Each point is reached from the start by the listed moves, each made 0, 1 or 2 times, or once backwards (-1), plus a little noise. Is the number of moves made odd or even? Then give how often each move was made.
(in the rows, 128 means zero)

Moves:
(1): [165 134 130 130 111]
(2): [124 158 122 121 129]
(3): [129 138 179 125 127]
Start: [127 132 123 137 154]
Points:
[200 163 228 137 115] -> even (2, 0, 2)
[118 200 163 120 155] -> odd (0, 2, 1)
[121 181  59 126 155] -> odd (0, 2, -1)
[ 80 185 109 124 172] -> odd (-1, 2, 0)

Moves:
(1): [158 132 117 136 123 125 136 129 130 126 130 139 123]
(2): [121 168 120 135 122 131 128 129 130 131 134 133 138]
(3): [131 132 156 128 134 130 132 128 130 133 124 129 126]
(4): [131 123 131 153 131 131 122 136 134 118 126 124 130]
(5): [134 134 114 121 166 134 130 113 146 136 126 123 141]
(6): [128 134 124 125 130 160 128 129 125 118 127 123 116]
(7): [119 126 122 140 132 125 154 127 130 132 121 130 129]
(8): [131 128 121 125 138 128 134 163 123 124 122 134 127]
(9): [119 127 128 122 119 129 130 133 162 127 122 119 122]
(10): [127 125 122 131 127 137 125 136 125 151 133 132 127]
(11): [123 121 134 130 135 124 135 137 139 119 176 127 124]
(12): [113 122 126 132 136 131 121 123 136 125 125 161 124]
Start: [118 113  99 139 131 137 110 120 142 154 124 141 121]
Points:
[109 166 129 189 163 125  97 239 125 156 230 124 155] -> odd (-1, 2, 1, 2, 0, -1, -1, 2, -1, 1, 2, -1)
[114  79 110 151 198 196 131 164 146 197 110  97 118] -> odd (-1, -1, 1, 1, 1, 1, 1, 1, 0, 2, 0, -1)
[ 83 127  54 136 200 215 159 170 132 177  50 138 118] -> even (-1, 0, 0, 0, 1, 2, 2, 2, 0, 1, -1, 0)
[ 74 156  70 133  96 183 148 206 137 101 101  96 100] -> even (-1, 1, -1, 0, -1, 2, 1, 2, 1, -1, 0, -1)
[130 118  69 128 208 230 107 185 249 167 211  74 103] -> even (0, 0, 0, 1, 2, 2, -1, 1, 2, 2, 2, -1)
[112  94  36 212 166 132 131 125 163 210  72 146 157] -> even (0, 0, -1, 2, 1, -1, 2, 0, 0, 2, -1, 0)
[128 133  72 115 184 131 144 109 111 160  63 154 141] -> odd (0, 0, 0, -1, 1, 0, 1, 1, -1, -1, -1, 0)
[ 61 199 139 127 114 172  73 128 204 199  78 158 126] -> odd (-1, 2, 2, 0, 0, 0, -1, 0, 2, 1, -1, 1)

Moves:
(1): [157 123 135 120 131 133 126 130 129 133 129 126 134 130 126 128 123 131
 131 131 127 122 119 136 127]
(2): [130 154 125 119 135 131 129 133 126 127 133 123 136 129 128 125 120 130
 124 133 134 127 130 120 133]
(3): [126 130 154 130 128 135 126 131 138 124 125 128 129 128 132 131 127 122
 125 130 132 130 126 125 129]
(4): [135 136 128 150 132 125 132 124 133 123 122 128 128 126 123 127 126 129
 131 128 127 122 130 123 128]
(5): [124 119 132 129 157 128 129 126 130 129 135 122 125 125 130 132 125 128
 128 127 122 128 128 129 129]
(6): [121 128 126 129 132 147 134 123 131 132 127 126 129 128 128 125 127 131
 132 130 127 125 127 129 134]
(7): [127 126 126 123 125 125 149 126 121 129 129 126 130 122 132 134 131 121
 123 127 126 127 132 124 122]
(8): [129 125 121 133 127 131 129 153 130 129 131 131 139 130 129 122 130 121
 130 128 122 128 129 125 128]
(9): [130 132 120 124 130 124 133 123 165 122 127 130 130 121 127 128 131 128
 124 127 128 133 122 126 131]
(10): [124 135 129 137 126 122 130 128 130 158 129 124 132 127 126 127 129 131
 127 124 133 128 125 127 123]
(11): [128 126 129 135 119 129 129 123 132 127 153 130 129 130 132 124 122 125
 132 126 128 129 129 132 131]
(12): [134 131 129 127 134 131 131 128 128 133 131 151 119 125 129 132 131 134
 125 126 128 127 131 132 131]
(13): [125 128 133 131 136 129 120 116 121 128 126 137 155 126 130 127 130 133
 128 124 128 133 122 127 126]
(14): [130 127 128 130 129 126 130 125 134 130 127 130 131 157 127 125 122 121
 129 126 127 131 126 130 123]
(15): [127 126 124 131 128 126 128 129 129 127 125 126 130 127 155 130 123 136
 125 122 130 124 133 129 118]
(16): [126 132 120 131 123 137 125 133 128 127 129 127 130 129 120 155 125 132
 129 128 127 136 123 133 124]
(17): [129 134 128 127 129 129 127 127 128 128 133 124 128 133 128 132 149 128
 134 126 128 124 127 125 127]
(18): [126 125 133 133 124 124 134 131 127 127 131 128 133 131 123 125 128 147
 129 127 124 132 133 127 129]
(19): [122 132 128 126 128 121 134 129 131 130 125 130 131 123 130 130 131 127
 150 130 133 134 135 130 123]
(20): [120 128 130 125 129 129 125 123 133 123 129 133 133 127 127 134 132 131
 119 165 135 120 128 126 129]
(21): [130 125 121 129 130 126 133 132 126 124 129 127 128 130 127 126 133 129
 126 125 149 132 124 128 125]
(22): [139 128 123 132 124 132 126 127 123 129 123 124 123 130 135 122 131 120
 127 141 120 158 124 123 132]
(23): [137 124 129 128 130 129 122 127 130 129 130 126 134 128 122 125 131 122
 124 125 133 132 159 133 130]
(24): [122 138 132 127 126 121 136 125 125 127 123 125 126 121 134 122 138 125
 123 136 128 135 122 163 126]
Start: [139 118 118 138 122 127 130 125 129 125 131 114 118 120 130 132 119 112
 135 118 123 128 118 132 117]
Points:
[142 138 154  88 159 152 189 116  66 160 119 160 196  73 164 149 136 195
 164 117 134 109 133 182 102] -> even (2, 1, 0, -1, 0, 2, 2, 0, -1, 0, -1, 2, 2, -1, 1, 0, 0, 2, 2, 0, 0, -1, 0, 1)
[174 145 186 176 152 164 105  91 210 158 116 176 196 132 119 158 128 132
 168 159 134 184 159 149 124] -> even (1, 0, 2, 1, 0, 1, -1, 0, 1, 1, 0, 2, 2, 1, 0, 1, 0, 1, 2, 1, -1, 1, 2, 0)
[179 128 210 136 127 162 124 147  98 194 150  84 249 171 144  76 163 111
 107 170 103 151 145 145 116] -> odd (2, 1, 2, -1, 0, 1, 1, 2, -1, 2, 0, -1, 2, 1, 0, -1, 2, 2, -1, 1, -1, 1, 2, 1)
[ 82  94  97 179 120 153 214 156 142  74 116  82 114 101 163 188 146  97
 164 171 146 184 133 154  91] -> even (-1, -1, 1, 1, 1, 2, 2, 1, 0, -1, 0, -1, -1, 0, 1, 2, 0, 1, 2, 1, 2, 1, 0, 1)
[ 78 113  74 155 126  94 148 176 177 100 133 110 120 140 151 193 178 157
  93 165  85 104 125 200  76] -> even (-1, -1, -1, 0, 1, -1, 0, 2, 1, 0, -1, 0, -1, 1, 2, 2, 2, 2, -1, 2, -1, -1, 0, 2)
[103 155 173 195  92  83 161 122 123 119 177 101 197 101 167  96 138 148
 134  45 186 121 133 101  96] -> even (-1, 1, 2, 1, -1, -1, 1, 0, 0, 1, 2, -1, 2, -1, 1, -1, 1, 2, 0, -1, 2, -1, 0, 0)
[206 116 114 201 126 157  91 177 138  67 155 133 128 131  63 174 172 140
 131 113 144 172 166  92 145] -> odd (0, 0, 1, 2, 0, -1, -1, 1, 0, -1, 0, 1, 0, -1, -1, 2, 2, 2, -1, 0, 2, 1, 2, -1)

Moves:
(1): [145 128 137 127 129 132 132 126 135 123 126 119 131 125 130 140 125 131
 138 126 126 130 128 137 134]
(2): [131 149 132 126 129 126 127 134 128 129 127 120 135 129 135 117 130 123
 121 129 116 128 135 133 130]
(3): [114 128 150 122 128 133 112 134 136 121 128 139 144 126 131 135 123 126
 127 119 141 115 133 131 134]
(4): [126 131 125 146 124 128 132 121 129 131 122 137 136 125 114 127 123 126
 129 126 125 122 131 139 116]
(5): [122 125 126 132 137 127 122 128 129 130 137 123 122 127 121 127 131 120
 127 115 131 127 130 122 129]
(6): [117 128 122 126 128 145 134 132 131 131 120 127 128 124 132 140 134 119
 131 138 120 120 131 132 134]
(7): [136 124 132 130 140 127 142 127 129 131 132 146 128 146 124 141 131 124
 130 124 130 130 128 118 118]
(8): [129 130 130 131 124 124 121 143 128 126 126 131 129 127 123 134 126 127
 136 127 124 124 126 119 124]
(9): [133 127 124 124 134 125 125 130 148 133 122 120 135 127 138 126 126 135
 122 126 117 130 122 130 126]
(10): [129 114 134 121 140 126 125 132 115 153 124 125 129 131 131 127 137 126
 129 130 130 128 119 144 128]
(11): [129 127 128 132 128 125 125 127 120 136 145 132 134 136 134 134 124 115
 130 136 120 120 117 119 128]
(12): [132 121 122 130 129 118 122 128 121 124 117 139 128 128 137 122 115 126
 132 128 116 121 139 121 134]
(13): [128 136 119 127 138 135 132 128 123 127 131 131 142 129 127 134 126 140
 128 130 126 128 132 133 127]
(14): [121 130 127 141 126 140 128 134 129 121 127 120 124 148 126 121 115 131
 135 126 124 132 135 130 133]
(15): [131 125 122 133 131 115 128 131 132 116 123 126 128 127 138 130 140 133
 126 136 134 121 130 135 134]
(16): [114 135 128 130 132 127 119 124 126 126 128 128 127 128 127 141 122 129
 116 129 121 132 120 128 128]
(17): [123 123 124 124 118 115 129 112 134 141 127 140 141 139 124 134 148 134
 129 136 128 133 133 125 147]
(18): [130 133 138 136 132 129 127 109 136 140 137 126 127 129 144 123 136 146
 135 109 119 117 127 130 131]
(19): [120 128 130 125 131 125 125 121 124 119 120 127 140 142 123 111 120 115
 137 123 128 129 111 122 120]
(20): [133 131 135 129 136 137 126 125 129 126 121 122 127 126 114 125 129 133
 127 143 124 123 128 125 129]
(21): [140 143 123 120 131 138 114 126 139 121 126 134 119 128 125 129 119 125
 132 142 136 142 131 122 129]
(22): [127 127 133 138 132 127 128 129 125 125 128 124 132 127 131 125 126 126
 132 128 133 135 133 119 134]
(23): [118 130 127 126 125 123 126 119 132 128 128 121 128 125 132 138 125 125
 132 129 130 124 153 126 121]
(24): [127 128 130 126 129 132 132 128 142 123 142 133 124 122 125 123 124 137
 145 133 117 142 130 131 126]
Start: [138 137 126 125 120 128 141 132 132 125 118 117 139 133 118 137 142 124
 139 114 124 123 128 128 112]
Points:
[162 154 145 106 164  89 141 155 144 129  48 133 203 160 118 187 163  94
 145 188  72 112 142 108 113] -> even (1, 2, 0, 0, -1, 1, 2, 2, 1, 1, 0, 1, 0, -1, 1, 1, 1, -1, 1, 2, 0, 1, 1, 0)
[127 194 110 196 175 151  79 142 146  99 113 200 188 191  78 204  38  87
 141  90  92 111 158  47  84] -> even (0, 0, 1, 2, 2, 0, 2, 2, 1, -1, 1, 2, 2, 1, -1, 2, 0, 0, 0, 0, 2, 1, 0, -1)
[ 89 193 121 176 111 189 148 135 163 107 150 169  97 175  81 188  82  85
 192 169  49 130 230  73  90] -> even (-1, 1, 0, 1, 0, 2, 2, 1, -1, -1, 1, 1, -1, 2, -1, 1, 0, 0, -1, 1, 1, 0, 2, 2)
[ 76  73  64 143 124 116 192 108  95 134  93 118 162 212 101 138 173  46
 150 139 134  95 123  95 112] -> odd (-1, -1, -1, 0, 1, 2, 1, -1, 0, 0, 1, 0, 0, 1, 1, -1, 1, -1, 2, 0, -1, 0, 1, -1)
[169 187 105 181 136 132 183  93 155  90  75 122 151 142  90 179 171 188
 100 123 107 105  95 177  90] -> odd (1, 0, -1, 2, -1, 0, 1, 0, 0, -1, -1, -1, 1, 0, 2, 2, 0, 1, 0, 1, 0, -1, -1, -1)
[149 100 146 133 158 128 153 161 119  92 112  98 158  86 193 215 169 141
 109  96 167  91 114 160 163] -> even (2, -1, 1, -1, 0, 1, 0, -1, 0, 0, 0, 0, 1, -1, 2, 1, -1, 0, -1, -1, -1, 2, -1, -1)
[103 182 155  69 133 101  25 176 205 135 124 105 168 124 178 160  95 138
 142 152  99 186 205 148 160] -> odd (0, 2, 2, -1, 0, -1, -1, 1, 2, 2, 0, 1, 0, 1, 0, 2, 1, -1, -1, -1, 2, 1, 2, 2)
[120 207 226 130 156 143 112  48 173 159 165 163 193 187 123 131 140 121
 187  79 157 150 192 120  99] -> even (0, 2, 2, 1, 0, -1, 2, -1, -1, 1, 0, -1, 0, 0, -1, 0, 1, 2, 1, 0, 2, 2, 2, 1)
[202 147 108 211 198 174 149 152 207 100  72  89 113 121 153 194 135 196
 185 110  63 111 139 139 130] -> odd (2, -1, -1, 1, 1, 2, 1, 2, 2, 0, -1, 1, 1, 1, 2, 1, -1, 2, -1, 1, 1, 2, -1, 0)
[154 132 129 186 185  73 184  67 162 205 130 164 218 168 136 124 190 144
 210  67   7 117 155 126 121] -> even (1, 2, -1, 2, 2, 1, 2, 1, 1, 1, 0, 2, 1, -1, 0, 0, 2, 2, 1, 0, -1, 2, 0, 2)
[156 105 104 109 198 147 110 143 179 152  85 165 168 150 155 203 192 156
 176 107 141 111 127 166 166] -> even (1, -1, 1, 0, 2, 2, 1, 1, 1, 2, -1, 1, 2, 0, 2, 0, 1, 1, 0, -1, 2, 0, -1, 0)
[154 153 123 149 158 108 144  61 197 177 119 161 198 221 140 185 217 140
 123 135  86  81  48 119 133] -> even (0, 0, 0, 1, 0, 1, 2, 0, 2, 0, 2, -1, 0, 0, 2, 1, 2, 2, 1, 1, 1, -1, -1, -1)
